Every row gives one point. The window is the flat piece filled in between its corners: a triangle in 3 columns, a solid with four corners in 4, and so on. A path goes straight from each point to the next, and from the last back to the first. List the points from which the path goes on through the window.

Window (4 x 4):
[[  1 -51  11 -16]
 [ 13 -10  40  39]
 [ -2 -31 -32 -17]
 [-63  40  -1  28]]
Path:
(1): [-17 -63  10  15]
(2): [ -8 -42  21  52]
(3): [-1 51  7 -4]
(4): [-22  19  20  16]
(5): [-13  -6   0  36]
(6): [  5 -36  32  75]
(7): [  6 -16  17 -42]
(8): [ 12 -43   4 -47]
(9): [  3 -59   6  30]
(10): [-27 -36  -9  -1]
(11): [-13 -13  10 -10]
(12): [ 20   8  23 -16]
(13): [-29 -25 -19  13]
(14): [-48 -41  -3  14]
(15): [ 59 -42  29 -45]
(16): [  5 -13   1 -32]
Through the window after points: 6, 12, 14, 16

Window, 8 rows:
[[-13 -28   2 -70 -38   3  14  -1]
 [ 44  38 -24  17  15  25 -47  11]
 [ 11  27  27 -37   7   3  42  69]
 [ -3  32   4 -37  53  48  44 -56]
 [-34 -11  -4  -4 -20  46  43  26]
 [-20 -40  40 -36 -11  37  24  31]
 [ 33  38  -7  37  37  -1  -7 -34]
 [-23  20 -13 -18  40   8 -17 -29]]
Path:
(1): [ -8  33  10 -29 -29  15   6  17]
(2): [ -5 -82 -16 -11  19  25  13  19]
(3): [ 23  -7  -8 -26  21   4   6  -3]
(4): [-66  80  20   3  26  26   4   2]
(5): [-15  45  44  -5 -23  27 -13  -6]
(6): [ 31 -15 -31 -24  47  28  47   7]
(7): [  5  -4  -3 -36  25  27  34  44]
(8): [  5  24  20  -6 -11  16   3  23]
Through the window after points: 3, 7

Window (9 x 9):
[[-30 -41  20  -1 -21  20   1 -20 -56]
 [ 35 -54  21  68  56 -39 -29  75  81]
 [ -7 -29  -6  11   8  13  59  19  80]
 [  0   6  -8 -26   2  -9   9 -25 -26]
 [-25  -9  24  -2  59  50  11 -39   2]
 [-20  10  37 -39 -38  39  -1  -1 -21]
 [ 46 -49  72   3   5  19  55 -20 -59]
 [ -4  15 -34  -5  -2  37  -7  23 -58]
 [  0  17  -6  28 -28  27   8 -18   6]]
Path:
(1): [-28   4  11 -14  -8  12   9   8 -34]
(2): [ 25  -1 -23  -4   6  27  -4 -11 -19]
(3): [ 13 -55  21 -19  -3  18  -5 -11 -21]
(4): [-28  28  33   9  32  27  31  -2  -1]
(5): [-52  22  12  -3   8  40  47  -2  -4]
(6): [ 43 -59   5   0  -5   3  -6  10  35]
(7): [  5 -21 -14 -18 -13  49  17 -20  -5]
(8): [ -2  16   0  20   0  14  -2  21 -49]
(9): [ -7  29   9  50  16 -34  30   0 -32]
(10): [  3 -37  -9 -39  16  60 -20   6   7]
(11): [  5 -47  13  -4   0   7  15 -31  23]
(12): [ 21  28  62  42  31   3  31  73 -46]
Through the window after points: 1, 5, 7, 9

Window:
[[ 63  -7 -12  -8  -3   8  12  35 -25  25  20  25]
 [ 19 -10 -18  31  23 -13 -20 -23 -13 -26  16   0]
 [-19   7  25  37  40  -8  29 -21  -8 -28  39  58]
 [-10 -34  35  24 -21  29  30 -69  40 -15  30  23]
 [ 18  78 -47  27  -7 -58  53  19  26 -58 -38   3]
 [ -2 -38  17  57   4 -20  12 -31  40  -1 -33   3]
 [  0   8  24  24 -11  51  15  15   2 -36 -13  32]
 [-27 -20 -11  61 -28 -19 -21  75   6 -28  35 -17]
 [-15 -11 -33 -17  11  29  24  15 -13   7 -13 -11]
 [-23 -15  23 -39 -16  23 -12  26  -1 -14 -16  18]
 [ 69   5  26   9  36  26  19 -56  72  67  52 -56]
 [ 14 -30  18 -20  -2  12  42  15   4 -36 -37 -21]]
Path:
(1): [ 61 -64 -18  -3  35   9 -40   1  73   6  45 -10]
(2): [-23  35  41  36 -17  14  57 -20 -16  -5 -32   9]
(3): [ 23   4  11  27   7  -6  25 -10 -23 -18  16 -17]
(4): [  1 -35 -16   9  14  11 -26  -5  59  -4  -9  12]
(5): [ 24  -4  -1  -4  35  12  22 -27  65 -17  18   8]
(6): [ -7   2  29  41 -22   5  24   1 -20  21  15  -6]
(7): [ 19  12  11  13   8   8  15 -26  10  32  22 -38]
(8): [ 41 -16  20  14  30  36  25 -15  65  -6  24  23]
(9): [ 11 -28 -26  41  42  25  19 -17  95  -7  45   9]
(10): [ 19  -7  31  14 -10  12  16 -30  17  13  23 -16]
(11): [-14  -1 -23  39 -36 -20  42  29 -54  11  15 -35]
(12): [ 14  26  -7   2   7  -7  17   7  36 -39 -19  22]
(13): [ 14 -40 -11  11 -20   1   7   5  57 -44  -2  42]
(14): [  9  14  -4  19  21   1   8   1 -31   1  13  -7]
(15): [  2  -9  11  49  -9 -11  53 -31 -16  -6 -20 -39]
(16): [ 24 -17   2   1  20   1 -34  15  79  -3  18  71]
Through the window after points: 1, 3, 7, 9, 11, 13, 15

Window, 14 rows:
[[-44 -19  11 -48  27 -15  23  19 -36  35 -29  66 -15  38]
 [  1 -48   4  64 -14  34 -25 -11  50  12  -6  33  13  -4]
 [ 19   8   7  34  50  21 -20  16 -41   1 -15 -37 -27   9]
 [ 10 -25 -53 -16  42   0 -23 -40 -30 -35 -47 -41   8 -36]
 [-12  -7  44 -31  36  10  48  -8  -8 -11  39 -50 -16 -29]
 [-34 -56 -17  -6 -57  28  34   6  14 -54 -14 -32  19 -14]
 [-27 -31 -24 -67  20  18  18  29  54 -26 -12   4   8  44]
 [  5 -46  31 -12 -21  -7  65  68  15  17 -58   3 -24  -4]
 [-16  33 -49 -19  -8 -20 -47 -49  16   4  30 -49  19  -3]
 [-90  -5  33  -2  -4 -66   8  -3   1  15 -61  36 -20  -7]
 [ 27  25 -42  -8  32 -40  12  -1 -40 -45 -49  23   8  17]
 [-20 -10 -10  63 -14 -12  29 -29  18  43 -18 -27 -41  50]
 [-36 -29 -37  61  32  10  38  -2 -27  12  -4  -7  73  23]
 [ -7 -95 -42   0  32 -12  -9  19  -8 -22  -4 -12   7  27]]
Path:
(1): [-32   7 -87  27  28 -39 -13 -29  30 -24  41  19 -35  -3]
(2): [-31 -24 -32  15   5   3  31  15  -7  -8  -2  -2  18   1]
(3): [ -2 -48   5  14  18   5 -22 -44  -5  -8 -27 -48  43  35]
(4): [ -3 -44  25   3  -8  10   0 -31  23   3 -24 -27  35   3]
(5): [ -7   0 -47  30  20   6 -26   2   0  -4   0  11 -18  -5]
(6): [-32   3 -66  33 -14   6 -20  26  -8   8  35  16 -37  -3]
(7): [-13 -42   6  -4  31   0  14 -31  -2 -14 -37 -20  41  11]
(8): [ 59 -58  21 -12 -37 -85  15 -27 -32  -1 -36 -61 -15  54]
(9): [-62   2   2 -14  46  47  30  37   5  11  -5  43  -6 -22]
(10): [ -9 -31 -40  25  33  36  39  16   3  -4  27  33 -14 -47]
(11): [-20 -18  16 -13  -3 -16   2  -9   6   9 -21 -46   5  26]
(12): [ 15 -42  19  -3  17   2  10 -10 -20  11 -12 -24   8  26]
(13): [-37  -2 -51  12   1   6  20  32  17 -15 -22  16 -13  -3]
(14): [-40 -23 -43   2  32  21  -3  22  11 -13 -12  -3 -25  -9]
(15): [  6  -9  26 -35   1 -41  43  -8 -47   2 -33  11  29  42]
(16): [ -9 -37  15  -2   1  24   4   1  -2   4 -31 -24  24  23]
Through the window after points: 2, 4, 8

Window (14 x 14):
[[ -9  -6  17  59 -32  16  -8   0  35  58   6 -31 -36  25]
 [ 65 -28  31  22 -15 -10  20  42  39  40 -26 -57 -17  29]
 [-32 -20  20  43  40  38  16 -32 -46 -15  24 -13  38 -18]
 [-20   5 -19  36 -14  -1  34 -10  -9   2  61  -3  10  24]
 [ 69  21  12 -29  -7 -34 -49 -14 -19   0 -44 -31 -20 -56]
 [ 76  44   8  16  68  -9   5 -41 -22   7 -59   6  -1 -41]
 [-49 -19 -18 -12  37  34  20   3 -35  22  22  15  -6   5]
 [-18  -4 -10   7  25  49  26 -31  -5 -21 -50  28  58   6]
 [ 43   3  20  11  48  35 -10 -25  -9 -49 -36  22 -12  12]
 [-53  22  29 -13  22  42  26 -10   8   5  55   3  24 -12]
 [ 44 -26  29   7  69 -30 -12 -52  18 -17 -67  27  24   3]
 [-30   0   6  44  38  33  10   9 -28 -15  29  65  41 -37]
 [ 51 -18  32   9  34  -3  37 -55  -7 -33 -75  36 -14 -42]
 [-36 -11 -28  33   9  17  16  25  43   4  27 -47 -18  -7]]
Path:
(1): [ 33 -18 -40  -2   3  25  13 -23  14  -7  35  -2  40 -13]
(2): [-18  27  87  13  62 -14  -5   2 -45  -6 -74  19 -30 -32]
(3): [ -8   6  32  46  16   2   6   9 -13  -9 -30  -7  48   3]
(4): [  3 -19 -17  -7  29  40  21 -24  -1   5   3  11 -11  -7]
(5): [ 46  -7 -42 -23  23  58  15 -60  21  23  13 -14  12  -1]
(6): [ -1   3  54  35  27 -32  -3   8  -7 -26 -44  14   9 -21]
(7): [ 10  11  47  14  19 -10  -3   0 -28  -2 -32   2  10   6]
(8): [ 31 -32 -41   1  65  29  21 -51  41 -26 -15  15  20 -26]
(9): [-11 -14 -29  24  61  23  11 -28  38  15  24 -14  -3 -17]
(10): [-13   3  34  26 -47  -2  11  54 -22 -30 -34  -9   4   7]
(11): [ 12   9  18  12  48 -17 -20 -23  -4  -8 -49   4  -4  13]
(12): [ 30 -40   1   4  21  22  29 -24  14  -4   8   8  24 -41]
Through the window after points: 3, 9, 11

Window:
[[ 20   5   5  16  53 -27  -7   6 -10  -2  36 -19  14 -13]
 [ 26  45  -1   8  17 -58 -19   9   5  -9 -17  -8  49  12]
 [ 10  22 -38   6  29 -19  20  -1  35  -4   6  16 -12  -7]
 [-10  28 -16 -23  10  62 -35  22  38  76  35 -19  10   3]
 [-85 -33 -28   6 -23  -2 -31 -21 -43  -9 -19  42  14  26]
 [ 40 -16 -43 -19  13 -26 -29  -4 -15 -33  28  40  20  10]
 [ 27 -14  27 -77 -24 -36  65  20  31 -16   5 -10  13 -32]
 [ 21 -31  35  -8 -85   0  27 -49   6  -7  35  32  23 -19]
 [  9 -15 -18 -18  53  42   7 -54   2  17  10  36  29  57]
 [ 14   3  36 -29   2 -53  -4 -37  31  13  37  32  17 -28]
 [  4 -51  -3 -36  -1  11   0 -17  55 -32  -5  -4 -13  36]
 [ 14  38  41   2  10 -16 -25   2  -3  -6 -47  31 -33 -35]
 [ 61  -1  72  50 -20 -76 -24 -48 -44  57 -61  93 -81  47]
 [  5  -3 -50 -14  38 -15 -13 -48 -13  20 -30 -23  32 -26]]
Path:
(1): [  5  33 -32 -21 -27 -55  -3 -67 -48 -36   9 -35  -4 -25]
(2): [  1 -42   9 -17  10  27  -1   2  29  26   5  50  10  20]
(3): [-10 -59  -4  11  47 -29 -11   9   0  29 -15  17  38 -40]
(4): [ -1  48   1  -8 -23  -3  -8 -29 -20 -32  32   4 -19  40]
(5): [ 21  22   7 -16   0 -26   6 -16  -6  -8  21   4  -2  -1]
(6): [ -7 -55  16  -3  34 -14 -40 -14  63  42  15  36  47 -22]
(7): [ 30 -40   4  32  13   4 -28  -9   1  41 -16   3  84 -19]
(8): [-15  29 -18 -19  13 -10 -10 -26   1  -8   7  28 -42  31]
(9): [ 10  17   4 -38  13  -8 -12 -64  -8 -21  35 -12  -2  15]
(10): [ 18 -20  -7   7   5 -16   1  13  12  20 -21  54  19  -7]
(11): [-22 -31  32  44  34  -8  -1   6  26   7   1  34  33   4]
(12): [ 32   9 -10 -28  -5 -20 -14 -30 -18  16   7  15 -30   5]
(13): [ 11  19   4 -39  -4  12  10 -32 -21 -24  24 -39 -22  49]
(14): [  8 -27   0  29   0 -60 -11   1  18  31 -36  93   8 -32]
(15): [ 30 -35  17  37  31 -17  22 -18  19   8 -24  68  20   9]
(16): [ -9  30  -2 -45 -28 -46 -33 -22 -34 -19  27 -36 -12 -13]
Through the window after points: 3, 5, 9, 13
